Rows are points. Each copy is the shape, with its points in the same order, turned, moved and blurred by noise. Some copies are also mirrored. Which?
In the rows, 128 means zero.

Shape (7 x 2):
[[103  83]
 [ 80 171]
 [ 77  98]
 [161 125]
 [105 104]
 [153 137]
 [144 153]]
Copy 1 (7 x 2):
[[167 129]
 [ 99 187]
 [169 157]
 [106  94]
 [146 134]
 [ 99 102]
 [ 86 118]]
Copy 1 is: mirrored
Copy 2 (7 x 2):
[[122  57]
 [ 67 129]
 [ 98  63]
 [165 114]
 [115  80]
 [152 133]
 [132 134]]
Copy 2 is: only turned
Copy 3 (7 x 2):
[[115 166]
 [ 92  88]
 [ 82 149]
 [168 128]
 [112 152]
 [157 116]
 [148 102]]
Copy 3 is: mirrored
Copy 4 (7 x 2):
[[104  87]
 [190 125]
 [137  72]
 [113 144]
 [123  93]
 [113 160]
 [125 155]]
Copy 4 is: mirrored

Shape (5 x 2):
[[137 117]
 [124 176]
 [119  68]
 [151 179]
 [116 119]]
Copy 1 (5 x 2):
[[124 130]
 [170 167]
 [107  74]
 [150 181]
 [142 114]]
Copy 1 is: mirrored
Copy 2 (5 x 2):
[[126 147]
 [182 127]
 [ 74 134]
 [188 155]
 [124 127]]
Copy 2 is: mirrored

Shape (6 x 3):
[[119 105 133]
 [124 123  27]
 [119 110 158]
 [109 130 137]
 [174 139 152]
 [129  96 153]]
Copy 1 (6 x 3):
[[138 102 127]
 [128 126  23]
 [137 107 155]
 [136 131 130]
 [ 74  98 142]
 [135  88 145]]
Copy 1 is: mirrored
Copy 2 (6 x 3):
[[107 130 109]
 [194  78  58]
 [103 146 120]
 [128 159 106]
 [129 131 172]
 [ 90 139 129]]
Copy 2 is: only turned
Copy 3 (6 x 3):
[[141 122 101]
 [182 214 105]
 [129  93 109]
 [157 112 123]
 [ 85 122 138]
 [129 100  92]]
Copy 3 is: mirrored
Copy 4 (6 x 3):
[[139 109 104]
 [161  66 199]
 [127 125  88]
 [115 121 115]
 [148 180 118]
 [143 124  86]]
Copy 4 is: mirrored

Shape (9 x 4):
[[159  93  98 105]
 [ 98 108 119 168]
 [150 178 112 112]
 [ 95  99 185 181]
 [128  94  97 136]
 [134  95 146 184]
 [135 169 159 116]
 [102 159 136 113]
 [149 183 129  87]]
Copy 1 (9 x 4):
[[124 166  93  86]
 [153 131 103 163]
 [115 181 163 122]
 [136  67 105 172]
 [142 155  84 116]
 [163  98 108 127]
 [ 96 137 170 139]
 [ 97 155 140 162]
 [ 83 180 168 121]]
Copy 1 is: only turned
Copy 2 (9 x 4):
[[177  94 151 117]
 [119  98 116 179]
 [147 171 129 111]
 [ 98 109 162 220]
 [155  86 128 142]
 [147 108 144 205]
 [122 175 160 140]
 [101 147 139 129]
 [135 181 152  95]]
Copy 2 is: only turned

Shape (9 x 4):
[[131 157 172 171]
 [169 125 111 124]
 [158 137  78 109]
 [125 166 152 180]
 [ 87 134 160 170]
 [108 189 149 178]
 [125 160 127 196]
 [157 117  95 126]
 [154 135 106  96]]
Copy 1 (9 x 4):
[[158 159 130 150]
 [147  99 118  84]
 [110 105 128  60]
 [152 167 153 141]
 [118 138 152 177]
 [133 187 152 139]
 [144 155 179 127]
 [131  87 129  86]
 [119 105  99  79]]
Copy 1 is: mirrored
Copy 2 (9 x 4):
[[ 74 180 149 110]
 [162 157 119 133]
 [172 135 137 156]
 [ 82 179 157 139]
 [ 49 160 127 140]
 [ 74 175 182 144]
 [ 86 193 146 164]
 [161 148 118 150]
 [163 123 134 129]]
Copy 2 is: mirrored
Copy 3 (9 x 4):
[[178 128 160 159]
 [153  95 110 101]
 [123 106 117  77]
 [167 117 180 154]
 [136 127 154 189]
 [157 141 195 149]
 [151 104 190 147]
 [132  93 112  94]
 [136 118  98  90]]
Copy 3 is: mirrored
Copy 4 (9 x 4):
[[123 100 182 129]
 [150 146 110 121]
 [126 167  93 102]
 [111 115 190 117]
 [ 83 116 183 155]
 [ 89 120 196 104]
 [118 148 194 119]
 [129 159 106 129]
 [120 138  85 108]]
Copy 4 is: only turned

Shape (11 x 6):
[[166 146 124 135 149 182]
 [102 150 113  73 115 113]
 [201  79 152 114 129 146]
 [188 144 145 152 141 133]
 [166  85 138 115 140 161]
 [130 118 100  62  51 119]
 [100 163  72 131 149  94]
 [171 119 167 135 100 163]
 [ 91 140  92 141  97 100]
 [137 133 140 126 135 125]
 [176  96 121  69  86 142]]
Copy 1 (11 x 6):
[[160 166 125 120 143 171]
 [ 95  97  97  85 103 134]
 [163 129 152 111 202 117]
 [166 155 163 129 132 127]
 [151 126 126 123 190 142]
 [ 98 117  69  56 141  80]
 [146  93  88 130  59 138]
 [125 172 145 122 172 117]
 [115 113  76 138  85  98]
 [128 122 136 128 128 132]
 [134 124 106  62 184 104]]
Copy 1 is: mirrored
Copy 2 (11 x 6):
[[164 170 102 135 163 148]
 [ 63 118 111 136 129 151]
 [191  91 115 177 155 159]
 [166 157 129 179 164 127]
 [175 101 110 145 155 155]
 [ 91  93  78 164  73 165]
 [ 73 141 116 117 142  80]
 [176 140 138 168 121 172]
 [ 89 128 134 127  92  94]
 [129 128 142 147 147 137]
 [140  87  78 180 115 175]]
Copy 2 is: mirrored
Copy 3 (11 x 6):
[[142 111 144  98 109 166]
 [116 139  77 125 149  95]
 [202  72 153 124 122 116]
 [170 135 177 110 112 134]
 [169  71 142 129 133 134]
 [166 124  43 161 116  91]
 [114 184 110 138 180 143]
 [162  94 150 136  80 116]
 [118 169 103 181 147 126]
 [136 127 143 130 134 113]
 [196  89  80 133 117 102]]
Copy 3 is: only turned
Copy 4 (11 x 6):
[[125 106 142 100 118 173]
 [ 88 126  56 148 133 127]
 [106  83 155  83  91  93]
 [131 134 154  81 134 126]
 [110  81 147 116  91 118]
 [102 113  27 112  79  98]
 [155 134  73 160 177 133]
 [108 134 143  90  72 126]
 [156 158  65 161 123 115]
 [113 133 124 130 125 120]
 [ 95  82  80  85  80  99]]
Copy 4 is: only turned

Shape (10 x 6):
[[153 111 145 122 124 113]
 [ 92 119 135 187 186 190]
 [166  96  81  90 170 139]
 [107  69 135 140 138 164]
 [ 69 121 145 170 158 141]
 [143 112  83 103 157 180]
 [131 143 189 109 130 117]
 [139 132 146 134  83 109]
 [108 136 144 118 101 104]
 [134 104 134 138 161 143]]
Copy 1 (10 x 6):
[[127 135 113 164 138 124]
 [174 186 181  84 144  67]
 [185 124  74 140 183 120]
 [152 123 157 129 171  69]
 [120 167 163  91 139  67]
 [190 113 100 100 153 109]
 [ 98 148 155 143 138 169]
 [101 112 124 163 100 125]
 [ 70 123 118 123 120 124]
 [152 158 132 137 157  99]]
Copy 1 is: mirrored
Copy 2 (10 x 6):
[[155 118 141 140 120 139]
 [ 84 191 123 142 143 201]
 [198 159 140  69 164 148]
 [106 115 142 115 132 201]
 [ 62 156 146 160 140 163]
 [145 168 114  68 143 156]
 [135 140 168 152  82 122]
 [136  97 118 153 107 110]
 [115 101 143 131 109 105]
 [139 158 142 127 141 170]]
Copy 2 is: only turned
Copy 3 (10 x 6):
[[126 107 122 150 154 116]
 [ 95 165 139 249 153 146]
 [165 150  62 156 173 142]
 [ 83 133 108 180 147 165]
 [ 78 165 162 207 147 127]
 [164 161  72 188 125 161]
 [138 105 182 147 144 130]
 [107 101 135 140 114  93]
 [112 132 149 129 116 106]
 [121 135 117 184 161 133]]
Copy 3 is: only turned
Copy 4 (10 x 6):
[[130 101 134 144 133 107]
 [191 179 134  93 140 184]
 [144  91  94  71 138  90]
 [162  98 146 102 148 173]
 [138 169 134 120 154 190]
 [152 104 111  55 110 116]
 [106 134 176 153 136 110]
 [114  99 139 173 108 137]
 [ 87 115 138 153 125 144]
 [154 130 126 113 151 130]]
Copy 4 is: only turned

Shape (14 x 8):
[[171 143 103 148  91 164 115  93]
 [ 93 154 165 168 112 103  87 108]
 [126 163 172 165 120 125 140  73]
 [135 147  85  76  84 151 180 111]
 [112  96 154 101 167 173 169 126]
 [105  98  75  90 162 109  95 117]
 [119 132  66 123  75  99 162 137]
 [ 94 100 147 147 138  99 137 171]
 [104 135 154 181 167 149 165  92]
 [159 176 133 141 117 105 121 159]
 [117 161 173 144 118 159 161 176]
 [105 103  94 133 144  95  83 146]
 [145 111 158 104 143 106 145  97]
 [154 180  93 113  78 184 133 142]]
Copy 1 (14 x 8):
[[153 123  72 137  70 100 102 137]
 [ 98 150 166 148  94 111  69 128]
 [116 148 122 158  78 158  83  93]
 [162  98  90  60  76 155 140 114]
 [113 142 121 126 114 155 202 101]
 [ 95 101 108  85 169  99 137 143]
 [140  59 129  81  88 148 110 162]
 [112 113 189 141 124 141 146 157]
 [ 81 149 114 172  88 173 132 117]
 [178 145 138 125 116 146  91 160]
 [154 168 167 138  66 170 152 146]
 [102 106 144 114 154  93 115 174]
 [151 117 126 138 136 142 129  81]
 [180 144  85  75  54 125 124 164]]
Copy 1 is: mirrored
Copy 2 (14 x 8):
[[ 93 143  93  90 174 133 102  83]
 [108 183 104 145 150  80 128 163]
 [114 181 124 127 186 100 165 118]
 [ 45  91 129  71 146 156 155 108]
 [124 108 180 153 140 176 155 123]
 [ 65  95 150 163  96 101  87 112]
 [ 50  97  74 100 104 117 160 111]
 [135 116 109 161  90 117 157 158]
 [126 180 143 162 147 138 173  91]
 [134 140 107  74 117  88 133 129]
 [151 152 126  91 118 159 172 159]
 [ 99 119 107 163  84  91  95 133]
 [119  99 150 140 166 100 151 119]
 [ 84 137 110  41 136 165 114 118]]
Copy 2 is: mirrored
Copy 3 (14 x 8):
[[ 98 118  88 126 107 176  84 109]
 [ 81 149 130 183 164 121 138 127]
 [133 170 133 155 160 142  98  93]
 [108 109 160  51 125 166  82 139]
 [158 107 198 111 114 162 145  80]
 [ 79 115 137 102  54 106 168 126]
 [103  92 110  56 144 133 114 165]
 [132  95 150 145 151 120 182 134]
 [162 152 138 138 153 157 157  73]
 [135 114 123 153 127 152 117 179]
 [156  97 174 153 166 193 126 140]
 [ 89  96 122 138  87 108 178 151]
 [139 118 154 127 103  97 101 103]
 [102  96 131 101 112 219  88 159]]
Copy 3 is: mirrored
Copy 4 (14 x 8):
[[166 106 168 145  97 109 114  92]
 [118 155 132 124  79 108 159 163]
 [148 176 103 139 100  90 165 116]
 [133  73  93 164 126 166 140  45]
 [102 155 138 138 195 154 180  88]
 [ 47 116 140 135 117 178 110 117]
 [117  57  96 183 111 136 133 116]
 [ 90 118 121 141 171 124 161 181]
 [133 199 125 176 141 115 160 125]
 [149 116 103 113 140 105 105 145]
 [181 127 111 121 178 126 159 145]
 [ 69 100 150 134 123 147 120 166]
 [ 82 137 121 116 141 103 153  79]
 [201  69 134 133 125 158 116  94]]
Copy 4 is: only turned
